Each row is a point. Each copy is the shape, with its points in the same order, turned, moved and blurred by noise. Some copies are also mirrored. Which?

Shape (7 x 2):
[[  7  36]
 [ 45 -31]
 [ 33  19]
 [ 27 -21]
 [-22   7]
 [-50  56]
 [ 38 -12]]
Copy 1, 7 rows:
[[-12  29]
 [ 36 -28]
 [ 13  17]
 [ 21 -11]
 [-35  -5]
 [-76  30]
 [ 32  -5]]
Copy 1 is: only turned
Copy 2:
[[-22  28]
 [  1 -39]
 [-23  -9]
 [  0 -31]
 [ 22  21]
 [  5  79]
 [  1 -21]]
Copy 2 is: mirrored
Copy 3 (7 x 2):
[[-18  25]
 [ 57  21]
 [  7  40]
 [ 36   7]
 [ -9 -18]
 [-64 -15]
 [ 38  25]]
Copy 3 is: only turned

Shape:
[[ 18 -14  13]
 [-22 -16  -4]
 [ 39 -31  61]
 [ -4  33 -34]
 [-52  71  -4]
 [ -8 -27  -1]
 [ 36  11 -20]
 [ 35 -13  15]]
Copy 1:
[[ 27  10 -17]
 [  3 -22   9]
 [ 65  45  -3]
 [-35 -21 -34]
 [-76   1   7]
 [ 22 -17  -2]
 [  6  -2 -50]
 [ 44  18 -31]]
Copy 1 is: only turned
Copy 2 (8 x 3):
[[ 17   6  13]
 [-17 -12  -3]
 [ 39  15  66]
 [ 14 -17 -54]
 [ 14 -84 -53]
 [-11  -2   8]
 [ 36  17 -27]
 [ 32  18  14]]
Copy 2 is: mirrored

Shape:
[[ 13  -3   6   4]
 [  8 -18  10  -5]
 [  8  14  -6   0]
 [-15 -16  -1  -4]
 [ 14  15 -27 -26]
 [-34 -18  11 -15]
 [ 12 -20  16  -6]
 [-19  37   7 -10]
 [ 16 -12 -13 -95]
 [ 15  39   3   2]]
Copy 1 (10 x 4):
[[ -6 -15   6 -17]
 [  3  -9  -3 -29]
 [-23  -6  10  -8]
 [  8  13  -1 -17]
 [-44   5 -13 -16]
 [ 16  29   7 -30]
 [  7 -13  -1 -33]
 [-29  21  36 -14]
 [-49  26 -44 -82]
 [-40 -12  28  -8]]
Copy 1 is: mirrored
Copy 2 (10 x 4):
[[ 15  -5   5  -2]
 [  7  -1  17   6]
 [  5 -11 -13 -13]
 [ -9 -15  19  -8]
 [-20  -2 -30  -4]
 [-21  -8  36 -22]
 [  8   6  19   7]
 [ -1   0  -7 -51]
 [-66  54 -15  13]
 [ 21  -1 -27 -27]]
Copy 2 is: mirrored
Copy 3, 10 rows:
[[ 12 -11  -2  -8]
 [  6 -23   4 -17]
 [  5   2 -14  -3]
 [-14 -20  10  -4]
 [-18  11 -33 -21]
 [-25 -21  30  -5]
 [ 13 -31   4 -22]
 [-10  35  14  -2]
 [-49 -12 -21 -88]
 [ 17  28 -15 -12]]
Copy 3 is: only turned
Copy 4:
[[ 12  -5   9  -8]
 [ 18 -13  -5 -15]
 [ -2  -6  16  10]
 [  7  -6 -22   1]
 [-13 -36  18  21]
 [ -5  -4 -38  -9]
 [ 21 -19   0 -23]
 [-37   8   5   5]
 [-33 -95 -13  -9]
 [-16   5  36   4]]
Copy 4 is: mirrored

Shape (9 x 6):
[[-19  -1  57  74  -3  -2]
 [ 13  56  27 -13   9  -7]
 [ 34 -45  -2  -5 -17  20]
 [-20  25 -27 -38   8 -42]
 [ 41 -31 -15  -8  25  10]
 [-20  23 -43  -3 -12  -8]
 [-25  -1  49   3   3 -31]
 [-32 -42  14  13 -12  64]
 [ 38 -26 -15 -13 -32 -66]]
Copy 1, 9 rows:
[[-43 -50  36  -1  46  14]
 [-13  22  51  -3   9 -41]
 [ 49 -23 -16 -40  -3   6]
 [ -6  50   0  13 -44 -17]
 [ 27   7 -31 -45   9 -25]
 [ 11  22  -8  42 -20  -1]
 [-50 -13  30 -20  -9   8]
 [ 30  -7  19 -29  30  69]
 [  4 -31 -30  -2 -57 -43]]
Copy 1 is: only turned
Copy 2 (9 x 6):
[[-15 -34  50  57   1 -22]
 [ 16  42  17  -7  22 -35]
 [ 48 -35 -22  -6 -44 -37]
 [ 29  28 -54   4  37  -2]
 [ 42 -32 -36 -10 -10 -67]
 [ -4  15 -56   6   3  -6]
 [ 32 -10  23  32  30   1]
 [ -6 -76   4 -26 -25  -1]
 [ 77  16 -44  48 -23 -25]]
Copy 2 is: mirrored

Shape (14 x 9):
[[  8 -23 -28 -19  40  34   7 -47  43]
 [  8  19 -66  11  16  -4  44 -51  17]
 [-59  -1 -24 -25  26  36   2  -1 -14]
 [ -8   9 -10 -34  30  50  59  -4 -19]
 [-29 -19  17 -16  36  32  55 -33 -19]
 [-14 -62 -28  31 -16  -6  10  28 -27]
 [-13 -13 -17  28 -40  14  44 -19 -20]
 [  5 -39   9 -54 -33   8  42 -19  -1]
 [-55  25 -27 -54  13 -29 -37  -3 -28]
 [-16  -9 -28 -22 -42 -53  46  21  42]
 [ -8  24  11  12  42  35 -38  17 -54]
 [-41  28  27 -51  42  52 -20  41  -4]
 [ -5 -27  10  40  17  46 -33   1  47]
 [ 34 -10   7  43  18 -28  18 -12  43]]
Copy 1 (14 x 9):
[[-11  39 -21 -38  25 -24  32 -41  50]
 [ 11  32 -50   3   4 -21  45 -68 -14]
 [-15  26 -27 -37  33 -10  24  31 -18]
 [ 25  19   1 -57   1 -10  69   3 -12]
 [-13   6  11 -28   8 -33  81   6   5]
 [ 36 -43 -35  21  16 -35   0  24   8]
 [ 38  13 -16  29 -21 -36  39   9  -8]
 [  7  -1 -15 -30 -60 -28  34  13  36]
 [-54   7 -34 -39  -3  -3 -26  17 -54]
 [  6 -22 -64  21 -53  42  18  -9  16]
 [ 10   8  46 -35  47 -23 -18  15 -43]
 [-12  22  29 -78  29  35   5  43 -10]
 [ 12  26  16  13  57  -3 -11   5  58]
 [  8 -16  13  32  10   7  13 -65  33]]
Copy 1 is: mirrored
Copy 2, 14 rows:
[[ 54  16 -55   7  -6 -11  53 -31  24]
 [ 72   8 -26  -8 -21 -38  23 -29 -45]
 [-12  45 -36   8  44   0  24  -8 -23]
 [ 26  29   2 -15  14  29  66  -4 -28]
 [ 37   5   9   8  50  23  41 -21  -5]
 [-39 -50 -12  13 -13   5  -8 -21 -29]
 [  6  -6  12  -6 -23   8   6 -58 -41]
 [  1  -7  29 -43   3   0  47 -29  23]
 [ -7  50 -21 -37  47 -40 -31  42  -9]
 [  2   3  49  -3 -46 -73  21   5   2]
 [ 12  30 -37  -4  29  72 -33  31 -13]
 [-18  76  -1  13  43  48  21  45  23]
 [  7  17 -44  65 -14  15  -9 -17  37]
 [ 59 -16   6  49 -39 -10 -10  -2  16]]
Copy 2 is: only turned

Shape (17 x 11):
[[ 40  52 -10  40   2 -26  43  22 -27  18   9]
 [ 22 -25 -37 -35 -14 -20 -41   0  -9  22  13]
 [-17  48  19  29  64  45  40  40  19  -2 -29]
 [  8  22  25   6 -13  33  -4   3  -6 -31 -16]
 [-37 -17 -31 -23 -22  -8  -2 -22   1 -17  27]
 [ 35  45 -22  -6  13 -16  39   7  -9  39  31]
 [ -1  20  -4 -21 -13 -36 -13  -2  41 -19   2]
 [  6  36   9  14  -7  41  42  59  12   1  14]
 [ 16 -48 -36 -14 -33 -10 -11 -31  25  -8 -10]
 [-11 -24   5 -12 -28   1  -1  10  47   1 -34]
 [ 49  74  -1   6  32  12  39  17 -12  14   5]
 [-11  -1 -35   3 -50  10 -39 -41  35  25  13]
 [ 31  40  -6  31  25  -5  43  32   5  -6  17]
 [ -3  15  34  43  15  15 -12  31  13   4  17]
 [  1  12 -40 -16 -37 -52   1 -13 -36  43  -8]
 [ -3  38 -11  50  40  38  23  54  26 -39 -34]
 [ -9  11 -29  -8 -31  10 -35  26  28 -17 -12]]
Copy 1 (17 x 11):
[[ -9  -7 -18 -39 -15  21  -2  20  40  44 -50]
 [ 45 -37   1   0  22  -6 -26   2 -27   7  35]
 [-95  35  18  10  -5 -14   7  -3 -14  33 -56]
 [-31  -6  20  -4 -37   7  27  -4 -23 -21 -12]
 [ 38  23  -8  12  18  12   8 -28 -22 -31  10]
 [  3  -8 -12 -44  23  25 -24  -1   4  36 -47]
 [-14  16  -1 -29   8  19   3 -25  -6  -4  46]
 [-55  11   7 -24  18  10   6  33   3 -17 -55]
 [ 18 -36 -20  39  14  26   0 -23 -10 -22  41]
 [-39  -8 -24  19   7   1 -12 -13 -13 -33  37]
 [-42  -6  12 -47  -4  28  -4   3  -5  53 -59]
 [ 25  -8  16  27  -4  33 -54 -31  -3 -37  28]
 [-35  10   6 -28  13  17  18   6  32  37 -40]
 [-36   4  33 -12 -13 -32  -2  -6  26  -9 -23]
 [ 52  -4 -55 -17 -12  12 -37   8 -14  20  10]
 [-83  37  30  29  -8   6  35  25   7  34 -23]
 [-11  15  16   8   0  18  -7  23 -17 -20  42]]
Copy 1 is: mirrored
Copy 2 (17 x 11):
[[-24  -6   0   8  33 -23 -51  54   2  45  45]
 [-29  24  13 -28  46  17  23  -8 -34  16 -21]
 [-33 -57 -24  30 -40  29 -13  72  43  34   8]
 [-24 -37 -19 -25  -7   8   0  10  39 -14  18]
 [-36  18   3 -13 -12  21  -5 -15 -38 -34 -17]
 [-50   9   4  10  13  -9 -16  39 -38  59  37]
 [  5  14  27 -27 -12  42 -20  -3  -1  21   4]
 [-58 -68  17  -4  -6  15 -21  49   1  10  36]
 [ -3   6  -3 -58   3  -4  -1 -17 -32  -3 -52]
 [  1 -14  26 -54 -28  23  14  25  10  -7 -31]
 [-38 -22 -27   3   3   7 -24  46   2  64  57]
 [-47  16  36 -29 -11  -8   6 -49  -3   5 -40]
 [-22 -33  -7  12  14   5 -44  48  -8  39  26]
 [-12 -45  30  34  -4   4  -3  18  33  14   9]
 [-39  75  20 -25  22 -17   3  30 -26  10   3]
 [-35 -68 -25  11  -8  40 -45  64  55   9 -19]
 [-39  -7  25 -33  20  48  -4  -2  21  -9 -26]]
Copy 2 is: mirrored
Copy 3, 17 rows:
[[ 11  10  48  21   3   0  12 -13  49 -53 -23]
 [ 22  -9 -54 -25  -5   7   5  -9  25  -3  43]
 [-35  15  34  28  70  11 -31  34 -20 -28 -57]
 [-34 -38 -17   5   0  -8   1  17 -13 -45 -30]
 [-24 -20  -5 -31  -4  -4  29   5 -23   2  51]
 [ 30  20  35  -5   9  39   9 -16  23 -42   0]
 [-14  19 -17  13 -31   6   5  32 -14 -22  33]
 [-30  11   8  25  28  26  27 -17 -14 -28 -57]
 [-38   0 -40 -48 -35 -14 -13 -12   8  -7  41]
 [-36  24 -40 -19 -20 -19  -8  14 -23   8 -10]
 [ 12   9  34  16  27  38  -8   5  20 -78 -34]
 [ -1  -7 -30 -14 -26 -25 -15 -42 -45 -17  48]
 [-24  16  39  29  18  26   3  -3  31 -40 -22]
 [-17 -23   7  50  10   2 -17   1  -5   5 -31]
 [ 47   9   1 -38 -14 -36  29  -4  27 -25  32]
 [-73  18   9  46  64  -9 -17  18   3 -41 -37]
 [-27   8 -54  17   7 -19  15   0 -19 -22  20]]
Copy 3 is: only turned
